Each row of a before or after table is a point. The points were changed in one or more steps. Then noise was added and the rows were shuffled. The steps act on columns, c1 being the first. Write out the steps. A step turns or swaps two columns, mirrors them in a line or flattens them onto one, adds a multiple of one to another, or multiplies or shifts one. Angles are multiples of 10 degrees, from the lower column toward the higher: turns from -170 to 170, lines from 10 to 170 but not 90. Use the fewest steps. Two steps may share a column if one is a turn and the other turns, adds or multiplies; they go together, in the order done. Otherwise the lowest column goes first.

Before, 10 rows:
[[-23  15   3]
 [-21  14   7]
 [-50  22  12]
 [-40  26   9]
 [-24  41   0]
 [ 26 -31  26]
 [-51  22 -20]
 [ 27 -31  29]
 [ 20 -25 -16]
 [ 37 -10  21]]
After (10 x 3):
[[-33 -29 -38]
 [  7 -34 -38]
 [-10 -14 -46]
 [ 32  21  25]
 [ -8  -7 -23]
 [-14  -9 -52]
 [ 19  42  20]
 [ 17  42  22]
 [  1  -7 -25]
 [ -9   8  32]]
Steps: turn c2 and c3 by -140 degrees; turn c1 and c3 by 50 degrees

Before (11 x 4):
[[-51   8  36  -5]
 [-18  33 -39  -1]
 [ 14  26  -4   3]
 [ 18  24  -4  29]
 [  9   3  -5   8]
 [ -2  22   1  -7]
 [-18  -1 -47  13]
 [ 25 -27 -17 -20]
 [ -7  30 -26   7]
 [-43   4  16  28]
 [-34 -67 -76  23]]
After, 11 rows:
[[ 41  63  76   9]
 [  1  -9   6   3]
 [-12 -27   4  12]
 [-25  35 -16  12]
 [ -8  17  47   4]
 [ 36  -8  16  -7]
 [-20  -9  -2  -3]
 [-33  40 -36  -2]
 [-38  -1  38  -1]
 [-16 -25   5   1]
 [-29  -8  25   2]]
Steps: mirror c1 and c2 in the line at 150 degrees; multiply c3 by -1; multiply c4 by 0.4

Before, 11 rows:
[[-19  -6  26 -35  -1  10]
 [-38  45   5  10  -9 -34]
 [ -8  32  -3 -17 -26 -67]
 [ 28   6 -48  -4  22 -19]
 [-19  -1  -5   9  32  -9]
 [  2   1 -12 -22  11 -41]
 [ 32 -74  13  -3  16 -11]
 [ 40  19   6  39   6 -37]
 [-27   4 -30  11  28  17]
 [-14  15  -7   1 -20 -17]
 [ 21  24  34   3 -13  -8]]
After (11 x 6):
[[-13  20   2 -56   4  21]
 [-52 -74  16 -19  17  82]
 [ 42  17   7   7 -22  -4]
 [ 49  47  -7  17  -8  -8]
 [ 35  34  16  18 -26  30]
 [ -5  -5 -28  37   0   6]
 [-23  -1   8   6  31   9]
 [-12   5  21  10  28 -29]
 [  5  23 -37 -18 -12  -2]
 [-32  -1  25  13  10  35]
 [-57   5  49 -13  23  -4]]
Steps: turn c1 and c4 by -140 degrees; add -1.5 times c5 to c1; add 1 times c2 to c6; turn c3 and c6 by 160 degrees

Before (12 x 8):
[[-47  -7 -22  29 -25  18  29  -4]
 [ 26 -20 -26  -3 -28  19   8 -23]
 [ 14   0  37 -16   6  -4 -34 -24]
 [-28 -31 -20  -7 -17  20  28  32]
 [ 31 -36  18 -29 -25   5  13  -8]
 [ 24 -19  -1  -6   8 -21 -11 -51]
 [-10  12  -7   9  21  -9  22  -9]
 [ 11  17   9 -36  32   7 -21 -49]
 [-32 -19 -38  -2 -34 -11  30   5]
 [ 18   4  31 -45  -7  -4  -5 -46]
 [ 12  19 -21   7 -20 -10   7 -11]
 [ 21 -18 -11  11 -30   4  41 -25]]
After, 12 rows:
[[ -31    5   -2    5    2  -21    1 -102]
 [   4  -23   22   -1  -15  -40   -7  -21]
 [ -32   -2   21   12  -21  -18   -9  -46]
 [   2   43   18   13   -8   -8   -4   61]
 [  28   36   34  -17  -16  -17   -3   -8]
 [ -25   -3   12   -9  -13  -14   -5  -48]
 [  -9  -16  -44   35   -8   42   -5  -93]
 [ -11  -11  -40    4   -7   49   -4  -48]
 [ -47    6  -25   18  -18   31   -7  -19]
 [  14   -4    8   -4   28  -22   12  -17]
 [   7  -22  -20   30   23   22    8  -95]
 [  12   36   37   12  -21  -69  -11   13]]
Steps: turn c1 and c2 by -140 degrees; add 1.5 times c3 to c6; turn c3 and c4 by -160 degrees; flatten c5 and c7 onto the line at 20 degrees; multiply c8 by 2

Before, 14 rows:
[[ 25 -47 -33 -12 -37 -13  22 -37 -20]
 [-50  37  36 -21  43  24 -46 -39 -32]
 [ 16   3  24  -2   3 -35   4  18   6]
 [ 35  18  26 -51  59 -20 -53  15  31]
 [-22 -22 -46   8 -31   3  33 -26  13]
 [ -8 -38 -14  10  13 -28  24   5  -6]
 [-30   2 -29 -11 -38 -41  -9 -18 -15]
 [ 16  -2  15 -74  53  -3 -26  -6  15]
 [ 23  37 -66 -32 -13   6  13 -17 -34]
 [ 24  -7  25 -37  18  21 -17   4  37]
 [ 16 -28  -4 -11   3   4 -30  36   3]
 [ 19  -6  31 -16  31  -5 -39  16  10]
 [  9 -19 -31   0  10 -21 -18   5  11]
 [ 43  -9   3  -8  29 -11 -26 -18  27]]
After:
[[-10  37 -72 -30  12   8  -3   9  35]
 [  0 -46 -44 -40  44 -10  32   0  12]
 [-11 -39  -4  11  18 -29 -14  -4  12]
 [ 50  -8 -13 -18 -35  -9 -11  -2 -10]
 [ 44  -5  15 -14 -23  21  -6  14 -17]
 [ 12   1   4  13   4 -34  -4   6 -24]
 [-56  38  31 -44 -68  25 -25  -1 -22]
 [ 21  -7   7   4 -48  -4  -6  11 -30]
 [ 13 -30  -9  25 -24   5  23  10  -2]
 [ 22  -2   8 -41 -50  -4 -32  28 -16]
 [ 15 -19 -13   4 -14 -21   5   0  26]
 [ 46  17   6 -14 -78 -22 -30  20 -28]
 [-30   1  -5 -22  11 -42  38   0  33]
 [ -5 -24   0 -15  46   3  19  -9  54]]
Steps: turn c1 and c9 by -50 degrees; turn c3 and c9 by -60 degrees; add 0.3 times c2 to c5; turn c5 and c7 by -120 degrees; turn c4 and c8 by -60 degrees; multiply c8 by 0.4

Before, 8 rows:
[[ 23   3   2  -9  37  40  52  -3   5  -5  33]
 [ 20 -45  26 -26 -32  25 -51 -22  29 -16 -26]
 [  0  28   5  16  12  28   7  42  -9  32  10]
 [  9   4  -2  32  27   9  31 -16 -17   7   5]
 [ 43  18  16 -26  14 -37 -12  -4  -6 -26 -25]
 [-19 -14  16 -25 -72  32 -20 -29  22 -20 -33]
 [ -5   2  37  -4 -35   6   4 -34  38  21 -10]
 [ 32  23  20  33  36   1  31  33   5 -23  -1]]
After:
[[ 84  -8   3  48  37  40  26   4   4 -12 -32]
 [ 30   6  15 -27 -72  32  17  10  22  46  12]
 [ 58 -33  25 -57 -31  25   8   8  28  36  11]
 [ 43  23   5  11  13  27 -11 -16  -7 -49  17]
 [-11  15  15 -21  12 -38  22  22  -6  23  15]
 [ 24  -4  -2  39  27   8 -21 -11 -19   9 -11]
 [ 33  12  20  41  35   1 -20  30   5 -22  13]
 [  2  12  37   2 -36   7   4 -31  37  26  -3]]
Steps: add 1.5 times c6 to c1; add -0.3 times c5 to c2; turn c4 and c7 by -70 degrees; turn c8 and c10 by 70 degrees; turn c10 and c11 by 150 degrees
